Each row of a before or after table is a point. The points were changed in one or more steps. Then noise was added and the rows were shuffled. The steps act on how far a point lies along the listed directions, d1 being the first. What was done? A step turns or swaps two directions, mirrors them in a line or flattens them onto one, adds a multiple of one to another, or multiplies one. Angles are multiples of 10 degrees, from the lower direction toward the higher: turns from -170 to 170, lines from 10 to 170 but not 90. Use the fewest steps. Two steps may share a direction if one is a turn and the other turns, adds or multiplies; they go together, in the order done. Otherwise the lowest direction goes first.
In the rows, zero is written as 128.

Directions:
(1): [101  95]
(2): [161 101]
Before (9 x 2)
[[153 136]
 [124 110]
 [137 182]
 [123 119]
 [147 142]
 [140  86]
 [147 138]
 [101 117]
 [111 158]]
After (9 x 2)
[[108  43]
 [138 132]
 [142 135]
 [163 216]
 [115 102]
 [137 119]
 [115 134]
 [142 195]
 [121 115]]
Steps: add 1.5 times d2 to d1

Directions:
(1): [ 83 145 152 113 130  81]
(2): [131 170 108 116  74 132]
(3): [ 79 116 144 139 111 174]
(4): [145 146 167  80 141 154]
(5): [141  79 146 109  86 111]
Before (13 x 6)
[[182 106  99 150 120 143]
 [148 118 153  96  96 155]
 [ 93 111 154 126 174 116]
 [166 137  69 156 109  87]
 [149 145 117 119 156 137]
 [121 118 118 131  81 111]
 [177 172 149  73 131 163]
 [ 98 123  86 166 121  68]
 [134  83 161 109 164 156]
 [136  88 160 105 149 146]
 [106 103 170 106 135  92]
 [131 101 144 130 136  79]
 [154  95 143  93 116  55]]
After (13 x 6)
[[107  85 132 151 105 102]
 [147  68 114 145 119 156]
 [136  80 157 100 104  73]
 [120 111 142 146 184 102]
 [ 90 155 114 153 126 107]
 [156 149  86 143 113 129]
 [150 134  83 152  84 143]
 [135 203 102 122 155 139]
 [157 129 104 123  99 169]
 [152 114 137 102 130 114]
 [141  75  95 153 119 144]
 [164 144  63 161 116  85]
 [142 181 123 116 186  84]]
Steps: mirror d1 and d2 in the line at 50 degrees; turn d4 and d5 by 100 degrees

Directions:
(1): [ 99 162 137 154 143 139  86 162 116 138 187]
(2): [136 125 167 142  74 188 137 152 147 109 124]
(3): [129 190 108 153  93 104 162 146 126 161 105]
(4): [194 143 116 120  92 103  92 118 115 100 153]
(5): [161 143 128 156 152 177 108  87 103 166 106]
Before (13 x 11)
[[145 129 115 117 141 109 152 123 122 139 120]
 [125 121 116 119 119 126 144 135 131 125 117]
 [124 138 118 130 158 135 109 120 114 150 123]
 [141 159 107 111  81  55 163 130 131 122 126]
 [148  98 129 111 132 144 135  96 145 116 119]
 [139 134 128 129 147 151 121 100 110 134 131]
 [126 132 136 127 144 139  80 114 122 126 145]
 [174 106 137 131 127 160 107  84 122 118 113]
 [116 144  95 101 127  51 180 109 135 134  82]
 [146 114 131 120 117 127 139  98 130 134  99]
 [119 135 111 101 117  50 132 132 126 102 119]
 [120 129 136 132 127 134 123 131 140 141 124]
 [155  92 135 107 113 160  96 113 129  98 139]]
After (13 x 11)
[[102 126 110  99 154  49 102 132 117  98 153]
 [129  80 143 120 130 158 146  96 141 114  93]
 [146 127 115  93 111  58 106 123 122  91 180]
 [131 139 132 129 117 136 123 131 141 144 119]
 [125 123 112 117 111 120 134 140 130 115 132]
 [129 146  81  85 131   5 131 113 127 108 137]
 [133 141 107 128 155 117 121 107 113 152 107]
 [135 104 134 108 110 112 143 114 140 117 110]
 [112  99 130 106 126 137 155 119 159 123 120]
 [140 127 113 111 146  92 140 117 121 129 128]
 [111 127 133 139 162 148 103 106 127 141 119]
 [103  83 149 113 129 186 129 132 145 115 114]
 [132 125 123 121 142 141 141  98 116 135 117]]
Steps: turn d1 and d5 by 40 degrees; multiply d2 by 1.6; turn d3 and d4 by 70 degrees

Directions:
(1): [174 122 131 130 103 112 125  98 145 142  99 207 106 180 152 130 153 122]
(2): [145  77 123 146 118 107  92 119 118 123  98 129 190  94 128  61 141 115]
(3): [ 95 117 105  87 120 125 148  94 164 187 163 135 180 158 119 113 104 147]
(4): [110  56 127 117  89 139 103 144  88 101 139 148 138 150 103 183 105 144]
Before (14 x 18)
[[131 145 145 129 131 127 142 141 127 113 132 149  86 149 140 151 118 139]
 [120 112 107  92 103 128 131  85 146 170 124 169 160 188 115 140 120 133]
 [154 101 126 140 103 112 122 134 117 139 106 172 129 155 111 125 145 122]
 [131  32 135 139  58 142 100 154  76  57 136 152 137 131 103 179 124 137]
 [147  85 125 127 111 144 123 117 131 146 110 192 154 180 106 120 133 126]
 [ 64 150 106  78 143 138 148 107 171 176 181  85 172 140 114 130  92 142]
 [107 127 118 124 136 133 127 160 135 129 139 100 176  94 114  94 121 122]
 [112 119 115 139 135 102  85 120 123 124 133 104 199 104 106  89 118 131]
 [ 86  88 100 149 110 138 107 147 104 125 141 103 192  97 104 117 116 149]
 [ 32 111 108  55 128 155 146 133 121 144 203  69 165 121 101 176  81 168]
 [103 120 113 136 142 133 130 142 109 118 157  93 122 107 121 163 109 127]
 [137  76 122 147 105 135 104 141 104 106 109 132 137 124 132 125 157 100]
 [148  80 121 102 108  98 125  76 170 182 102 198 194 165 127  65 120 135]
 [128  61 121 129  84 125 124 114 100 110 134 175 168 162 108 114 127 138]]
After (14 x 18)
[[175 154 135 155 151 138 135 111 155 148  88 175 125 150 131  73 162 109]
 [156 174 122 151 142 111 156  93 156 144 112 145 150 123 145  34 162 115]
 [112 166 104 174 146 128 128 138 133 144 125  82 173  71 133  67 142 131]
 [125 103 102 122 117 129 132 104 150 159 128 128 171 135 137  86 151 106]
 [158 127 119 135 125 107 137 122 145 161 110 161 130 152 119 102 146 119]
 [100 146 114 127 158 125 146 130 134 140 162  87 126 108 131 136 116 122]
 [112 122 126 138 139 133 118 174 121 106 129 103 162  86 115 103 123 116]
 [115 138 140 112 127 122 155 128 143 134 145 150 104 162 134 147 109 151]
 [208 134 157 170 137  98 107 123 127 105  40 178 104 109 154  66 164  96]
 [177 197 136 152 151 122 130 110 141 128  72 138  85 135 148 103 166  92]
 [129 191 150 156 172 141 115 165 117  75 112  64  72  73 137 138 142 100]
 [128 133 128 160 136  99  78 129 113 104 114  95 174  86 110  86 132 120]
 [102 245 137 124 199 142 161 147 141 117 144  32  86  49 151 107 147 117]
 [130 185 109 108 137 112 185  75 217 193 155 112 182 115 149  33 148 124]]
Steps: turn d3 and d4 by -150 degrees; multiply d4 by 1.3

Directions:
(1): [137  82  90 119  68 142  55  97  91 120 111 102 118  99  92 105  78 155
 134 139 128 148 136 143 151 136  87 140  96 156 147 101]
(2): [ 53 170  68 124 146 109 161  80 135 126 138 141 125 125 109 130  98 159
  88 176 100 107 101 107 148 170 120 112 115  90 136 115]
Before (14 x 32)
[[ 94 117  91 127 124 121 119 117 110 114 130 122 130 113 119 138  94 146
  104 142 112 126 114 130 135 134 108 121 103 116 117 130]
 [107 131  69 115 101 120 107 106 119 109 131 105 128 118  98 133  98 155
  130 164 125 120 133 124 148 149  96 131 105 128 146 108]
 [125 129 124 140 113 128 134 108 127 111 122 110 134 117 129 115 112 151
  128 140 120 134 130 114 146 134 120 133 119 122 133 118]
 [ 96 127  94 114 112 129 122  96 132 116 127 124 114 117 113 140  97 132
  126 136 109 126 132 134 135 152 104 128 118 139 135 130]
 [ 96 141  97 120 103 129 110  95 100 132 135 128 140 109 108 116  99 154
  130 156 116 134 120 130 155 147 115 116 100 125 140 107]
 [179 124 189 123 136 135 113 146 123 137 139 131 131 136 131 123 163 100
  153 112 138 143 150 141 107 132 145 120 150 141 115 156]
 [145 109 123 111 126 134 116 117 113 134 123 110 129 126 124 123 123 120
  134 110 137 119 141 134 140 136 118 142 103 130 136 125]
 [148 152 176 137 170 122 160 188 156 139 138 128 146 152 163 141 183  91
  136  94 129 110 128 117 107 115 158 125 139 125  96 160]
 [101 140 123 120 135 122 135 107 133 141 141 138 115 128 136 129 126 145
  119 141 118 123 113 119 138 124 119 133 133 117 122 110]
 [152 160 218 145 205 123 212 206 177 141 163 166 147 183 183 167 225  73
  127  81 127 115 136 109  71  93 181 121 178 124 101 157]
 [106 136  93 124 127 119 131 107 136 125 127 144 127 119 110 124 125 139
  110 146 117 119 101 130 136 155 131 138 136 104 126 122]
 [208  79 186 144 106 143  74 185 115 128 101 118 131 121 144 126 163 118
  167  79 158 153 159 165 103 103 127 145 135 158 105 144]
 [122 151 105 122 150 126 136 123 130 131 135 134 140 131 132 126 139 142
  114 136 131 117 115 114 139 128 132 126 139 123 135 132]
 [222  60 190 128 101 143  91 179 108 123 120 110 121 123 153 127 163 102
  177  80 173 165 156 161 107  73 129 154 131 174 126 147]]
After (14 x 32)
[[166 132 184 122 143 132 128 142 127 137 144 132 129 139 128 129 164 106
  141 119 133 141 147 134 106 136 145 113 152 132 115 155]
 [119 119  70 111  87 125  90 110 110 110 129  98 129 113  93 129  92 153
  135 161 126 128 140 129 146 142  92 136 102 136 148 103]
 [140 169 181 137 182 115 180 188 163 141 146 135 149 156 169 146 189  91
  133  93 127 106 123 108 103 116 166 118 145 110  91 163]
 [109 132 101 118  96 134  93  92  98 130 129 121 134 105 104 109  93 150
  133 150 117 136 125 134 156 139 111 118  99 135 142 108]
 [183  89 167 142 111 134  83 171 113 125 104 124 130 124 136 127 153 132
  158  90 151 145 151 161 108 117 121 147 123 144 106 131]
 [113 130  97 123 120 120 129 112 134 128 123 145 125 112 113 119 127 133
  114 140 123 125 100 135 134 153 132 142 132 108 122 124]
 [129 128 128 139 110 133 126 109 124 112 123 109 132 116 128 112 110 159
  136 139 121 141 132 116 144 132 118 133 119 127 131 117]
 [122 150 108 122 154 121 136 131 129 135 132 136 142 134 135 126 141 139
  115 131 133 119 117 117 135 124 132 125 141 125 137 131]
 [141 112 121 111 126 135 113 115 112 137 121 111 128 125 122 120 119 125
  138 117 138 123 142 133 145 136 112 141 103 131 136 119]
 [140 189 222 146 232 115 254 209 196 150 166 176 151 196 193 172 241  65
  117  81 119 104 128  98  69  96 198 116 188 103  93 163]
 [103 110  97 126 114 127 114 115 113 116 125 117 131 110 116 137  96 145
  109 139 116 130 114 134 130 131 105 124 100 126 112 127]
 [103 119  94 113 104 133 109 100 124 114 124 120 111 114 113 139  93 134
  134 133 114 131 137 137 133 145 102 133 114 146 133 127]
 [105 135 132 117 132 124 140 109 134 134 142 134 114 131 139 126 132 146
  120 139 120 127 116 120 139 118 120 134 133 120 119 109]
 [195  75 166 130 104 139  97 161 110 122 120 116 124 122 148 128 151 117
  164  97 163 158 148 153 114  91 123 151 124 161 128 140]]
Steps: multiply d1 by 1.3; multiply d2 by 0.7
